Every row gives one point. The points of each table are mixes of a few directions, plus a little noise. How many directions does each table use, and how many do they share? Where both have some left over, give the other angles between the two spaces (their principal angles), to ten degrees, smallest first.
In the rows, zero is written as 128.

First (7 x 2):
[[132 128]
 [  7 130]
 [150 128]
 [175 128]
 [169 127]
 [ 98 128]
 [166 128]]
Second (5 x 2):
[[125 128]
 [123 128]
 [123 128]
 [221 127]
 [ 49 129]]
Directions: first 1, second 1, shared 1

First, 5 rows:
[[145 175 173]
 [128 129 130]
 [152 186 184]
 [125 109 112]
 [ 95  38  43]]
Second:
[[163 223 160]
 [126 124 162]
 [106  68  65]
 [115  98  67]
 [127 133 183]]
Directions: first 1, second 2, shared 1

First, 6 rows:
[[151 113 117 141]
 [119 125 101 124]
 [ 87 185 249  97]
 [121 121  95 128]
 [123 126 112 128]
 [165 101  94 149]]
Second, 7 rows:
[[142  82 155  95]
 [117 164 106 154]
 [141  87 152  98]
 [124 139 121 136]
 [141  87 152  98]
 [ 98 225  71 198]
 [133 112 137 116]]
Directions: first 2, second 1, shared 0; angles 70

First, 6 rows:
[[147 144  76  21 162 214]
 [135 144 168 207 108  95]
 [114 113 148 171 113  84]
 [179 203 170 199 120 163]
 [ 99  88 115 109 127  97]
 [ 94  77  91  62 139 115]]
Second:
[[103 113  79 209  91 161]
 [135 154  98 130  36 109]
 [124 114 112 160 140 133]
 [ 66 165 180  61  88 200]
 [131 157 174  47 125 123]
 [160 119  90 165 118  84]
 [152  81 104 194 202 106]
 [145 124 193  53 219 113]]
Directions: first 2, second 3, shared 0; angles 60, 80

First, 7 rows:
[[165 144  65 114  71 108 140 158]
 [134 125 148 129 146 143 122 127]
 [  7  73 100 132 143 152 174 115]
 [160 157 115 128  97  87 116 126]
 [153  92  80 101 124 208 159 187]
 [151 167 204 150 154  79  80  82]
 [126 138 183 142 161 119 103  99]]
Second, 9 rows:
[[ 66  98  89 125 120 139 162 131]
 [110 134  89 128  93  94 141 126]
 [169 118 163 122 165 185 116 147]
 [247 137 118 102 122 188 117 190]
 [180 148 166 130 143 130 100 127]
 [ 60 130 124 144 119  76 134  89]
 [130  98 203 131 207 206 114 127]
 [ 84 133  65 129  75  75 152 122]
 [105 154 133 144 109  59 116  92]]
Directions: first 3, second 3, shared 3

First (8 x 9):
[[129 109 159 160 149 150 111 159 127]
 [121  84 135 127 160 166 111 117 132]
 [149 194 198 223 104  88 126 249 115]
 [133 164 116 122 100  95 144 130 125]
 [123 104 117 111 141 146 124 103 131]
 [124 145  80  75 102 103 151  74 131]
 [126 112 133 130 140 142 121 126 129]
 [119 110  87  76 128 134 136  67 134]]
Second, 8 rows:
[[204 112 168 148  95  66  76 201 100]
 [127 128 126 128 131 133 132 126 130]
 [184 118 160 142 104  82  89 181 110]
 [100 135 113 121 142 152 150  99 139]
 [ 59 141  90 110 158 185 177  61 152]
 [ 81 136 102 117 149 168 162  81 144]
 [112 132 119 123 135 141 140 112 134]
 [164 120 147 137 112 100 103 164 116]]
Directions: first 2, second 1, shared 0; angles 50

First:
[[144 145 167 123 123 108 130 119 146 122 122]
 [121 111 120 122 126 172 148 148 129 161 140]
 [145 143 158 117 110  77 143 110 149 106 139]
 [ 93  96 123 141 127 177 122 128 157 188 145]
 [172 142 157 156 117 176 141 141 146 161 152]
 [103 127 108 142 146  98  77 106 118 104  95]
 [148 120  73 122 120  87 116 118 106  83  77]
 [159 149  79 155 139 137 122 150  64  86 147]
 [123 147 179  99 138 104 131 125 136 117 107]
 [ 72  98 113 102 132 143 147 138 128 153 158]]
Second, 9 rows:
[[126 102 112 138 134 107 126 127 139  99 126]
 [121 122 130 135 136 124 118 128 131 119 132]
 [123 128 129 147 143 126 153 137 133 124 123]
 [137  92  96 124 115 100 118 121 139  96 120]
 [115 105 123 151 150 111 128 132 140  99 129]
 [169 223 154  69  70 195 187 131  88 249 113]
 [108 121 141 152 158 123 117 132 133 109 137]
 [146 144 128  93  94 141 101 114 116 154 130]
 [109 117 141 148 154 123 103 129 133 106 142]]
Directions: first 6, second 3, shared 1; angles 40, 80

First:
[[112 125 120 121 123 119 134 101 118 105  97  29]
 [156  74 154 130 157 188 146 166 136 128 131 126]
 [128 114 123 170 178 205 186 191  19 137 109  85]
 [ 62 135  92 107 129  42 137  92 103 143  78 110]
 [164 191  89 179 148 176 130  90 122  85 158 111]
 [ 74  49 158 120  89  42  64 115 179 142 165 164]
 [216 194 110 124 161 196 145  97 198  88 149 187]
 [117 144 170  79  37  57  82 168 149 194 127 212]]
Second, 11 rows:
[[176  93 175 210 157 116 141 132 100 146  63 138]
 [120 103 136 165 160 110 159 138  75 147  73 111]
 [174 203 181  75  10 121  81 152 173 164 132 146]
 [ 40 107  51  97 184 130 164 128  78 109 143  89]
 [ 17 129  43  55 161 123 167 139  65 120 142  74]
 [178 168 167 109  62 135  88 130 186 135 152 158]
 [ 51 117  56  87 169 131 154 122  97 106 154  93]
 [ 81  71  71 160 225 139 161 104 102  88 143 113]
 [153 161 127  86  83 154  82 109 213 100 207 160]
 [228 144 216 181  73 121  97 135 165 157  90 168]
 [196 120 182 185 123 128 112 122 155 136 111 159]]
Directions: first 6, second 3, shared 2; angles 70

First (9 x 14):
[[222  57  66 161 172 109 117  77 189 141  81 141 118 126]
 [135 120 133 133 113 154 134 181 109 144  97 102 124 142]
 [ 41 127 161 132 124 113  52  51  58  28 132 149  93 117]
 [153 161 118  98 166 177 140 174 149 181 200  94 118 120]
 [163  89  99 112  54 130 131 132 105 144 130  90 146 174]
 [ 76 131 145 124   7  86 141  91  82  87 102 142 178 160]
 [108  85 158 116 150  24 134 141 108 111 145 154 112 147]
 [ 93 216 156 127 199 211 129 169 147 146 160 124 109  75]
 [161 168 115 151 168 148 173 135 205 170 106 156 154  92]]
Second:
[[ 79 167 158  69  76 229 159 185  46 132 187 164 202 103]
 [155 101 115 198 151  35 115  81 194 108  98  60  91 153]
 [129  90 143 186 150  92 116 106 143  86 126  79 122 133]
 [166  83 108 165 197 132 133 158 133 131 101 141 126  94]
 [124 122 130 167 122 123 150 143 122 115 145  94 160 115]
 [ 91 173 150  47  84 182 123 127  90 141 154 174 130 141]
 [125 129 139 103 126  93  88  73 155 122 105 133  69 164]
 [171 144  67 158 142 129 182 194 138 180 117 128 174  86]
 [127 182 107  27 114 225 157 196  77 198 133 231 156  95]
 [101 131 156 158  88  52 102  55 167  85 141  53  95 179]
 [139  92 139 126 169 116  90  99 140 113  98 145  79 141]]
Directions: first 6, second 4, shared 1; angles 30, 60, 80
